Every row gives one point. The points of each table are mixes of a few directions, plus a little noise. How many directions does each table use, and how many do they share? Where both have some left over, give the other angles between the two spaces (their principal angles), to ten degrees, smallest first.

First (4 x 3):
-1 -26 21

-40 49 -51

13 2 3

26 -23 25
Second (7 x 3):
-6 14 26

-3 7 14

3 -7 -12

13 -32 -58

2 -4 -8

9 -22 -41

-17 44 81
Directions: first 2, second 1, shared 0; angles 80

First (7 x 4):
18 18 -17 -10

-51 -51 51 29

32 32 -32 -19

32 32 -32 -18

-34 -33 33 19

-18 -17 18 10

21 21 -21 -12
Second (7 x 4):
-12 48 -22 -8

1 -32 18 9

49 -13 -15 -13

-57 -12 33 21

-51 45 0 7

61 -40 -6 -10

8 6 -7 -3
Directions: first 1, second 2, shared 1

First (6 x 6):
20 41 -3 -8 20 23

-16 -31 -22 -42 -64 13

-33 -24 -16 10 -43 -17

3 40 -17 0 7 -13

-14 -46 34 40 15 6

38 19 24 -1 63 -16
Second (8 x 6):
-14 -47 -5 -3 -23 -45

32 35 1 -13 39 -16

-28 -52 -3 4 -36 -24

2 45 7 14 10 76

33 18 -2 -20 38 -52

11 45 6 7 19 55

-17 -38 -3 1 -24 -22

-18 -8 2 12 -20 30
Directions: first 4, second 2, shared 2

First (8 x 8):
-29 8 -4 10 -8 13 34 -18

45 -20 4 -10 15 -54 -51 28

12 -14 27 -37 15 37 -52 20

68 24 -34 42 -7 4 2 4

-26 15 -10 18 -12 22 43 -22

-21 -19 1 -3 3 -74 4 2

-82 -1 16 -14 -9 17 45 -25

34 9 2 -4 7 39 -25 11
Second (8 x 8):
3 -58 21 37 1 -87 1 -14

-3 39 -8 -25 0 58 1 7

17 2 42 12 14 18 29 -25

13 57 -15 -1 -4 94 24 -6

-9 -5 7 -25 7 -15 -15 9

-23 -25 -25 -28 -7 -62 -45 29

-6 -26 -27 19 -17 -38 -15 7

9 13 7 8 0 29 18 -9
Directions: first 3, second 3, shared 1; angles 40, 80

First (8 x 9):
24 -2 20 39 48 7 -3 34 66

-9 12 -23 -9 -21 -16 65 -1 -39

6 -7 15 5 13 11 -49 -2 27

-15 9 -26 -25 -39 -15 51 -16 -58

0 -15 21 -7 5 17 -88 -15 22

13 -6 19 20 31 10 -29 15 43

-14 14 -30 -18 -34 -19 76 -8 -58

-2 -4 5 -3 -1 5 -24 -6 2
Second (9 x 9):
-18 8 37 12 -25 16 -46 13 14

-15 13 3 15 -15 36 28 -23 -9

-20 15 -11 0 -28 -17 72 12 -38

-14 -21 12 6 19 24 -42 -32 11

-14 -38 -16 -1 48 8 -2 -49 -5

8 -5 16 -5 2 -50 -28 58 16

44 20 -23 -42 -32 7 -50 -16 -13

4 -19 16 41 65 -27 32 50 53

27 30 -34 -26 -35 4 35 -11 -31
Directions: first 2, second 5, shared 2

First (9 x 11):
59 7 65 -30 -64 20 -36 64 -31 17 17

28 -30 -32 -43 45 40 -30 -27 -35 -45 -7

-59 -5 -32 50 9 -10 9 -1 6 15 -19

29 -41 14 41 17 39 -13 24 -46 20 5

-50 26 0 41 -19 -42 35 -2 40 28 -3

-16 25 18 12 -29 -27 21 8 29 20 5

19 7 -4 -21 35 -19 43 -58 39 -21 18

12 7 -4 -39 -2 5 -16 -7 -2 -24 -1

-26 6 -20 -5 2 -4 -7 -6 3 -9 -14
Second (8 x 11):
-28 40 -35 -74 -3 -27 -8 -40 38 -49 -15

20 -16 6 10 17 11 9 -6 -7 3 10

-23 29 -22 -45 -9 -19 -7 -19 24 -29 -12

16 -16 9 18 10 11 6 3 -10 10 8

28 -14 -2 -12 32 9 14 -29 1 -16 11

-6 18 -20 -45 9 -12 1 -33 22 -33 -5

-20 -14 38 89 -51 10 -16 88 -38 73 -5

14 -27 27 59 -6 18 2 38 -29 42 9
Directions: first 4, second 2, shared 2

First (11 x 12):
14 -4 4 13 19 17 -8 0 -23 -16 -17 33

-12 2 -4 -11 -16 -14 7 0 21 15 14 -26

-18 42 28 -34 13 17 -29 8 -19 39 -7 30

-15 84 64 -53 62 65 -76 20 -77 54 -44 118

13 -9 1 17 14 10 -2 -2 -12 -19 -9 17

41 -56 -21 59 12 6 20 -9 -12 -70 -16 11

7 -27 -17 19 -15 -16 20 -5 18 -19 10 -28

-19 2 -8 -14 -30 -26 15 -1 32 20 23 -46

4 -27 -21 18 -20 -22 25 -6 27 -17 14 -38

-15 7 -3 -14 -16 -14 4 0 20 18 14 -25

-3 -17 -18 6 -23 -25 20 -5 28 -4 19 -41
Second (10 x 12):
37 42 32 -39 -4 5 -5 25 -37 -4 2 20

40 -29 -16 -61 -48 -13 42 13 2 -21 -16 -12

-70 -60 -6 28 55 -29 -11 -19 16 3 -76 -66

21 17 38 -14 18 3 -4 33 -13 13 -11 6

25 -9 1 -12 13 -3 20 5 -6 9 5 -11

23 11 -5 47 -11 -6 9 -1 15 -17 56 -9

19 36 21 -21 39 32 -9 9 -27 47 20 45

-35 40 -39 59 -52 3 -30 -49 8 -48 57 21

-30 -20 4 8 3 17 -14 9 35 30 -22 22

-29 -26 -32 1 -12 -9 4 -29 9 -14 -16 -17
Directions: first 2, second 6, shared 1; angles 80

First (8 x 14):
22 2 -12 9 33 -22 3 0 -14 -8 -14 3 14 17

30 31 -19 41 42 8 -5 -20 15 28 -58 8 75 82

-36 -46 0 -38 -72 23 19 8 -16 6 59 0 -30 -46

-7 28 28 3 13 -7 -22 5 25 -18 -10 -9 -38 -27

42 0 -29 18 55 -33 10 -3 -29 -5 -26 8 41 44

-31 33 25 14 -35 53 -21 -15 57 32 -20 -4 10 14

2 -20 2 -21 4 -30 6 16 -27 -30 29 -4 -41 -43

-22 -28 5 -26 -41 7 9 9 -11 -5 40 -2 -32 -40
Second (8 x 14):
4 26 -4 23 12 20 16 53 7 38 18 22 69 -18

34 -20 15 3 -11 15 14 -35 -20 -8 -2 -5 -29 -6

2 -31 56 -26 5 -20 9 -41 0 -12 10 -7 -38 37

-12 28 -5 23 -21 -20 -22 -13 -25 -4 -18 21 -15 -16

-41 6 -109 -74 36 -1 -6 51 65 -15 -10 -56 -22 -7

18 17 20 -10 17 11 37 19 -6 41 20 17 11 -13

-2 -7 29 53 -20 26 -55 5 -45 9 -17 25 49 25

-1 -19 -2 7 -19 -31 7 -39 25 -49 1 -16 -26 -3
Directions: first 3, second 6, shared 0; angles 50, 70, 90
